Every row gives one point. A path goes straight from each point to the next, and from the last back to the first. The post is the endless flat space through its rows: a point in 2 columns, a line in 3, a plane in 4, and so on, so that a path can go around it. How many times does the path go around the post? Going back the other way cancels.
(in the rows, 128 means zero)

Post, one row:
[[142 119]]
Path:
[[121 166]
 [158 128]
 [162 100]
 [123  64]
 [ 96 144]
 [137 184]
 [165 118]
 [159  89]
 [124 102]
 [120 100]
 [ 88 143]
 [154 159]
 [196 151]
 [164  76]
 [125  81]
 [102 123]
 [131 173]
 [156 137]
 [183  68]
 [139 100]
 [ 83 115]
 [122 177]
 [159 134]
 [158 104]
 [136  80]
 [ 98 132]]
Times around: 5

Post:
[[134 130 103 141 160 128  87  87 107]
 [145 141 131  90 140 127  96 139 164]
 [160 165  99 174 172 154 149 109 107]
 [116 112 138 132 134 129  74 169  91]
 [195 136 121 153 148 133 150 118  72]
 [187 134 103 108  91 127 199 114 161]
 [128 111 165 179  99 142 167  69 197]
 [166  88 147 127  88  69 158 164 162]]
Path (25 x 9):
[[118 115 122 179 102 140  99 125  93]
 [145 146  82 131 147 156 119 152 143]
 [143 112 154 140 171 144 101 161 134]
 [168 101 129 139  99 126 181  64 117]
 [116 155 132 181 116 135 154 120  91]
 [142 110 102 154  78  71 162 211 121]
 [131 115 148 239 102 164 132 107 124]
 [193 102  93 120  96 166 211  91 190]
 [174  79 105 142  95 112 166 123 193]
 [160  98  68 173  85 103 128  78 137]
 [200 191 113 118 104 121 143 133 123]
 [120 148 119 170 145  94 113 125  88]
 [177  71 135 150 110  96 203  99  69]
 [144  94  82 154 176 126 132  76 136]
 [172 109 115 153 134 126 131 127 104]
 [125  94 153 130 153 138  98  74 176]
 [153 146 121 102 119 122 189 103 218]
 [127 118 101 120 156  88  72 107  97]
 [130 132 108 142  90 132 166 111 144]
 [135 133 129 106 155 135 144  65 160]
 [170  77 178 151 151 123 161  98 171]
 [146  87 147 106 105 147 112 131 178]
 [137 129  78 100 162 133 146 132 128]
 [144 152 101 136 153 116 158 155 121]
 [150 142 108 128 118 140 126  69 117]]
Times around: 1

Post (17 x 18):
[[106 151 139 107 116  99 109  61 138 182 113 114 139 155  39 141 119  86]
 [ 66 138 125 119 121 109  99 146  92 141 123 153  67 106 125 121 106  98]
 [117 123 148 105 145 161 167 140 133 185 133 136 114  92 179 124  82 137]
 [168 121 180  88 109 137 117 144 122 143  74  55 173 105 123 141 148 114]
 [ 85 169 130  74 135 116  83 109 145 171 128  79 140 129  77 189 156 120]
 [172 157 156  94 134 149 133 161 138 114  53  79 227  92 133 162  99  86]
 [ 88 121 163 133 127 106 154 152 172 106 146 147  97 135 144  96 106 121]
 [109 188 198  77 175 157 120  71 121 143  87 126 187 149  87 149 165  96]
 [103 119 128 177 124 118 164 151  50  95 170 132 146 117 162 108 123 166]
 [110 107 103 163 169 108 156 134 136 142 117 130  73 134 141 137 144 137]
 [ 99 109 130 135 117 103 131 124 140 154 122 185 160 133 146 119 154 112]
 [ 77  93 127 167 157 126 109 109 112 115 117 150 132  98 143  93 111 172]
 [136  67 101 119 177 109 153 146  91  92 168 139 154 136 173  96 107 132]
 [ 80 117 106 143 121 162 106 156 130 147 121 114 114 143 160  90 122 114]
 [136 184 111  71 112 130 112  61 167 142 106 134 117 103  77 139 154  98]
 [114 108 116 128 117 161 153 172 128 133 138 197 100 127 115 101  90 136]
 [103 135 111  55 123 115 157  81 156 146  68 125 113 156 105 169 138 132]]
Path (26 x 18):
[[ 73 151 160 143 161 106  61  81 106 166 139 125 178  98  75  64 117 131]
 [ 78 148 225 186 165  95 103 155  89 166  83 186 188 153 102 148 164 155]
 [ 85 116 179 174 172 122  83  86 148 197  89 104 125 122 206 152 143 119]
 [127  75 120 112 155 125 150  64 182 139  98 115 163 139 141 116  71 123]
 [ 96 138 192 133 147 121 135 150  90 142 126 116  60 134  75 137  99  93]
 [140 122  38 100  93 160 122 127 113 155  25 148 120 121 146 163 132 105]
 [ 71 149 111 109 144 104  46 106 153  89 119 150 165 109 160  84 117 137]
 [142 164  62  61 164 141 111 122 123 137  82  99 172 143 140 147 221 113]
 [121 128 107 152 124  98 100 138  98 136 102 117  92 151  98  80 124  85]
 [ 78 185 131 108 151 109 127 120 122 150 161 168  91 145 142 186 160 151]
 [ 70 130 154  92 114 128 128  90 150 123 103 167 142 126 122 151 131 166]
 [ 82 108 174 153 112 134 131 124  65  85 121 112 109 119  89 115 101 146]
 [ 69 159 159 110 208  84 135  94 174 184 179  96  96  89 167 154 141  77]
 [ 89  69 110 174 139 107 137 137 136 150 167 243 141 171 135  56 188 131]
 [ 96 142 117 126 120 177  93 125 117 167 172 172 191 119  95 101 104 157]
 [133 150  96 168 102 160 107 186 117  95  77  85 118 125 133 118  31 111]
 [ 84  86 192 175 156 124 131 147 154 135 139 156 112 125 203  95 106 109]
 [131 166  88  56  88 122 137  86 141 131 114 122 163 125 158 200 102  97]
 [120 124 118 112  97 121 115 118 166 162  84 122 138 125 142 114  98 110]
 [143 125 128 102 149  90  96 110 129 108 115 150 111 132  92  55  84  91]
 [114 141 111 151 163 105 159 117 151 120  95 118 159  94  59 133 132 188]
 [120  64 105  95 122 148 180 179 125 194 123 196 111 143 184 128 154 120]
 [145 110  89  96 121 171 140 124 150 145 108 139 111 141 110 142 128 110]
 [104 123 163 135 150 110 101 114 150 139 153 137 137 170 102 160 193  89]
 [120  97 167 134 123 134 165 122 116 137 180 120 130 160 111  97 111 104]
 [101  98 137 112 107  92 122 174 149 130  81  92 113 115 131 121 103  87]]
Times around: 1
